Each row is a point. To make a cloud, some directions were put in groups of two or more. Within a group, all points are equally far from the middle, so they leave a hole (a ring in 2 directions, a hollow ball in 3). The other directions are filled evenly. Then the cloud was stretched, turned, moved and blurred a little. Count the holes, and give their numbers of directions, smallest first.

Cloud (21 x 3)
array([[ 0.02, -0.21,  0.47],
       [-0.53,  0.51, -0.16],
       [-0.39,  0.56,  0.09],
       [ 0.03,  0.54, -0.40],
       [ 0.07, -0.01, -0.69],
       [-0.08,  0.19, -0.72],
       [-0.06,  0.46, -0.55],
       [ 0.03, -0.03,  0.52],
       [ 0.43, -0.05,  0.13],
       [-0.62,  0.28,  0.27],
       [-0.65,  0.40, -0.14],
       [-0.64, -0.35, -0.25],
       [-0.17,  0.60,  0.13],
       [-0.41,  0.56,  0.05],
       [ 0.14,  0.08, -0.65],
       [ 0.46,  0.09, -0.23],
       [ 0.24, -0.12, -0.55],
       [ 0.17, -0.11,  0.45],
       [ 0.15,  0.28, -0.60],
       [ 0.13, -0.48, -0.22],
       [ 0.34, -0.08,  0.29]])
Holes: 1 (3)

Cloud (20 x 3)
array([[ 0.37,  0.49, -0.15],
       [-0.06,  0.35,  0.39],
       [ 0.10,  0.03,  0.44],
       [-0.02,  0.29, -0.20],
       [ 0.29, -0.52,  0.47],
       [ 0.06, -0.39, -0.01],
       [ 0.53,  0.31, -0.38],
       [ 0.72,  0.16, -0.57],
       [-0.43,  0.10,  0.74],
       [ 0.44,  0.12, -0.42],
       [-0.18, -0.10,  0.14],
       [-0.32, -0.09,  0.75],
       [ 0.66,  0.11,  0.51],
       [-0.12, -0.01,  0.62],
       [ 0.40, -0.17,  0.54],
       [ 0.46, -0.16, -0.39],
       [-0.32,  0.07,  0.00],
       [ 0.08,  0.70,  0.68],
       [-0.19,  0.06, -0.11],
       [-0.44,  0.08, -0.26]])
Holes: 0

Cloud (27 x 4)
array([[ 0.55,  0.33, -0.49,  0.32],
       [-0.50,  0.20, -0.12, -0.15],
       [-0.23, -0.47, -0.36,  0.59],
       [ 0.53,  0.44, -0.23, -0.23],
       [ 0.06,  0.24, -0.13,  0.50],
       [-0.20, -0.23,  0.24, -0.11],
       [ 0.20, -0.53, -0.25,  0.63],
       [ 0.65, -0.21, -0.38, -0.60],
       [ 0.35,  0.30,  0.35,  0.19],
       [-0.04, -0.18,  0.49,  0.44],
       [ 0.12, -0.22,  0.26,  0.10],
       [ 0.70, -0.19, -0.10,  0.30],
       [-0.28, -0.55,  0.12,  0.06],
       [ 0.13, -0.06,  0.43,  0.56],
       [ 0.69, -0.16, -0.18,  0.37],
       [-0.30, -0.16, -0.23,  0.76],
       [ 0.13, -0.37,  0.57, -0.04],
       [-0.28, -0.44, -0.67,  0.18],
       [-0.06,  0.27,  0.25,  0.21],
       [-0.13,  0.00, -0.62,  0.41],
       [-0.47,  0.26, -0.09,  0.24],
       [-0.22,  0.07,  0.38, -0.66],
       [-0.67,  0.23, -0.08,  0.15],
       [-0.45, -0.24,  0.20,  0.41],
       [-0.21, -0.79, -0.32, -0.33],
       [ 0.14, -0.40, -0.47, -0.32],
       [ 0.89, -0.42, -0.13, -0.10]])
Holes: 0

Cloud (31 x 4)
array([[-0.07,  0.87,  0.16,  0.01],
       [-0.23, -0.38,  0.28, -0.63],
       [ 0.23,  0.23, -0.57, -0.40],
       [ 0.12,  0.83,  0.07,  0.40],
       [ 0.06,  0.19, -0.13, -0.32],
       [-0.50, -0.31, -0.15,  0.46],
       [-0.22,  0.33,  0.38, -0.51],
       [-0.04, -0.44, -0.22,  0.15],
       [ 0.49,  0.19, -0.44,  0.40],
       [-0.29,  0.56,  0.30, -0.41],
       [-0.26,  0.04,  0.09, -0.22],
       [ 0.10, -0.55, -0.35,  0.31],
       [-0.46, -0.02,  0.37,  0.12],
       [ 0.41,  0.30, -0.21,  0.16],
       [ 0.14, -0.13,  0.64,  0.44],
       [-0.38,  0.18, -0.38, -0.18],
       [ 0.01,  0.84,  0.04,  0.00],
       [ 0.00, -0.76,  0.00, -0.20],
       [ 0.49, -0.37, -0.41, -0.06],
       [-0.50, -0.20, -0.38,  0.19],
       [-0.43,  0.21,  0.36,  0.74],
       [-0.19, -0.07,  0.38,  0.67],
       [-0.11, -0.59, -0.38,  0.20],
       [ 0.21,  0.40, -0.48,  0.25],
       [-0.59, -0.11, -0.15,  0.51],
       [ 0.71, -0.23, -0.38,  0.54],
       [-0.24, -0.10,  0.12, -0.31],
       [ 0.42,  0.44, -0.17,  0.50],
       [ 0.10,  0.63, -0.06,  0.43],
       [-0.27, -0.25,  0.60, -0.30],
       [-0.40, -0.30, -0.18,  0.42]])
Holes: 0
